Each row of a before or after table is a point. The points were changed in one or more steps. Then noise was added and the rows were shuffled. The steps act on how far a point lies along the listed directions, d1 being the first. What was done? A step turns or swaps two directions, mirrors them in a line or flattens them onto one, adds a multiple of one to another, or multiplies one. Angles are multiples of 10 degrees, from the lower direction toward the higher: turns from -170 to 170, lines from 10 to 170 but not 90. Use the fewest steps. Two steps may share a direction if one is a turn and the other turns, adds or multiplies; they go together, in the order done. Otherwise the lowest direction goes first.

Directions:
(1): [-0.32 -0.26]
(2): [-0.26  0.32]
Before (10 x 2):
[[-0.37  0.35]
 [ 0.07 -0.13]
 [-0.16 -0.15]
 [ 0.24 -0.38]
 [ 0.65  0.45]
 [ 0.40 -0.40]
 [-0.10  0.13]
 [-0.37  0.16]
 [ 0.00 -0.07]
 [-0.03  0.19]]
After (10 x 2):
[[ 0.11  0.06]
 [-0.16 -0.06]
 [-0.40 -0.28]
 [-0.30  0.78]
 [-0.19 -0.06]
 [ 0.44  0.15]
 [ 0.04 -0.04]
 [ 0.16 -0.20]
 [-0.25 -0.28]
 [ 0.52  0.35]]
Steps: turn d1 and d2 by -80 degrees

Directions:
(1): [ 0.04 -0.31  0.18 -0.46]
(2): [0.55 0.03 0.17 0.10]
(3): [-0.19 -0.07  0.50  0.22]
(4): [ 0.03 -0.49 -0.18  0.26]
Before:
[[-0.14 -0.22 -0.42 -0.27]
 [ 0.20  0.19 -0.32 -0.05]
 [ 0.15 -0.28  0.53  0.11]
 [-0.03  0.08  0.36  0.09]
 [ 0.75  0.10 -0.08 -0.31]
 [ 0.27 -0.50  0.29 -0.02]
 [-0.11 -0.11  0.06 -0.37]
 [ 0.12 -0.15 -0.43  0.03]
 [ 0.34  0.45 -0.34  0.11]
 [-0.11  0.21  0.20 -0.49]
 [-0.04 -0.06 -0.07  0.69]
 [-0.38  0.08  0.20  0.35]
 [ 0.22  0.39 -0.20 -0.34]]
After, 13 rows:
[[ 0.03  0.04 -0.30 -0.31]
 [ 0.14  0.09  0.34  0.07]
 [ 0.18  0.02 -0.21 -0.60]
 [ 0.49  0.36 -0.53 -0.09]
 [ 0.38  0.00  0.26  0.43]
 [-0.13 -0.21  0.50 -0.02]
 [-0.36 -0.06 -0.40  0.10]
 [ 0.02  0.41 -0.27 -0.35]
 [-0.16  0.55  0.08  0.07]
 [ 0.34 -0.07 -0.08  0.52]
 [-0.19  0.25 -0.10  0.24]
 [ 0.14 -0.61  0.22 -0.18]
 [-0.07 -0.23 -0.39 -0.07]]
Steps: multiply d1 by -1; turn d2 and d3 by -30 degrees

Directions:
(1): [-0.26  0.04  0.14  0.40  0.30  0.20  0.53 -0.14]
(2): [-0.28  0.02  0.27  0.01 -0.61 -0.33  0.24 -0.02]
(3): [-0.10 -0.48 -0.26  0.45  0.04 -0.35 -0.20 -0.10]
(4): [ 0.29 -0.27  0.05  0.15 -0.11  0.11  0.24  0.65]
Before, 8 rows:
[[-0.07 -0.08 -0.12  0.21  0.04 -0.11  0.02 -0.20]
 [ 0.05 -0.01 -0.15  0.06 -0.31 -0.26 -0.10  0.11]
 [ 0.00 -0.23  0.00 -0.09 -0.40 -0.11 -0.15  0.04]
 [ 0.19 -0.14 -0.13  0.29  0.29  0.23  0.33  0.31]
 [ 0.44 -0.16  0.01  0.03  0.21  0.31  0.08  0.55]
 [-0.23 -0.08 -0.33  0.10  0.07 -0.27 -0.49 -0.25]
 [ 0.20  0.04  0.03  0.01  0.25  0.46  0.30  0.08]
 [ 0.03 -0.15  0.15  0.29  0.30  0.32  0.48  0.36]]
After:
[[-0.25 -0.09  0.32  0.74  0.61  0.51  1.07  0.18]
 [ 0.17 -0.26 -0.10 -0.36 -0.47 -0.19 -0.48  0.16]
 [-0.02 -0.15  0.04  0.59  0.41  0.31  0.71  0.18]
 [ 0.00  0.08  0.15  0.24  0.36  0.53  0.67 -0.01]
 [ 0.19 -0.05 -0.27 -0.14 -0.39 -0.33 -0.38  0.17]
 [ 0.42 -0.16  0.01  0.01  0.10  0.24  0.10  0.56]
 [-0.14 -0.05 -0.07  0.32  0.14 -0.04  0.17 -0.24]
 [-0.12 -0.06 -0.40 -0.08 -0.10 -0.36 -0.73 -0.17]]
Steps: multiply d1 by 2.5; multiply d2 by 0.7

Directions:
(1): [ 0.54 -0.05  0.23  0.36  0.33 -0.36  0.17 -0.17  0.04]
(2): [ 0.33 -0.22 -0.07 -0.38 -0.10  0.13  0.11 -0.26 -0.60]
(3): [-0.40  0.23  0.20  0.13  0.05 -0.12 -0.16 -0.65 -0.19]
(4): [-0.17 -0.04  0.37 -0.17 -0.42 -0.35  0.52  0.06  0.06]
(5): [ 0.30  0.32  0.57 -0.17 -0.19  0.26 -0.33  0.06  0.09]
(6): [ 0.26  0.47 -0.44 -0.23 -0.23 -0.28 -0.02 -0.20  0.23]
Before, 12 rows:
[[ 0.05  0.28 -0.56 -0.20 -0.27 -0.41  0.32  0.00  0.17]
 [ 0.28 -0.21  0.54  0.03 -0.02 -0.11  0.01 -0.15 -0.18]
 [ 0.17 -0.06  0.13 -0.25  0.15 -0.04 -0.21 -0.42 -0.15]
 [-0.39  0.44 -0.10  0.20 -0.30 -0.01 -0.56  0.22  0.54]
 [ 0.55 -0.05  0.57  0.12 -0.10 -0.28  0.07 -0.56 -0.19]
 [ 0.67 -0.02  0.10  0.17 -0.07  0.00  0.07 -0.16 -0.25]
 [-0.75  0.17 -0.39  0.35  0.30 -0.25 -0.33 -0.18  0.16]
 [-0.08 -0.15  0.32 -0.19  0.07 -0.08 -0.10 -0.01 -0.41]
 [ 0.76  0.06 -0.44 -0.33  0.18  0.05  0.02  0.37 -0.10]
 [-0.50  0.05 -0.50  0.34  0.53 -0.34 -0.02 -0.18 -0.13]
 [ 0.03 -0.06  0.35  0.04  0.06 -0.13 -0.09 -0.36 -0.32]
 [-0.04  0.70  0.10 -0.19 -0.26 -0.14 -0.17 -0.27 -0.01]]
After, 12 rows:
[[ 0.09  0.13  0.13 -0.42 -0.25  0.03 -0.17 -0.12  0.12]
 [-0.57  0.49 -0.31  0.04 -0.05 -0.35 -0.10  0.29  0.42]
 [ 0.37  0.07  0.46 -0.33 -0.57 -0.36  0.35 -0.27  0.02]
 [ 0.57  0.16 -0.46 -0.28 -0.03 -0.07  0.12  0.17 -0.18]
 [ 0.14  0.04  0.42 -0.10 -0.58  0.10  0.21  0.12 -0.13]
 [ 0.17  0.00  0.41 -0.18 -0.27 -0.27  0.03 -0.39 -0.14]
 [ 0.03 -0.46 -0.92  0.12  0.02 -0.07 -0.06  0.10 -0.28]
 [ 0.06  0.29  0.29 -0.19  0.02 -0.21 -0.28 -0.15 -0.18]
 [ 0.33 -0.13 -0.17  0.18  0.11 -0.02  0.12  0.68  0.37]
 [-0.47  0.25 -0.75  0.08  0.07 -0.35 -0.21  0.01  0.30]
 [-0.10 -0.18  0.45 -0.29 -0.04  0.38  0.02  0.72 -0.10]
 [ 0.10  0.28  0.11 -0.21 -0.26 -0.26 -0.04 -0.26  0.03]]
Steps: swap d1 and d4; swap d2 and d5; turn d3 and d6 by 80 degrees
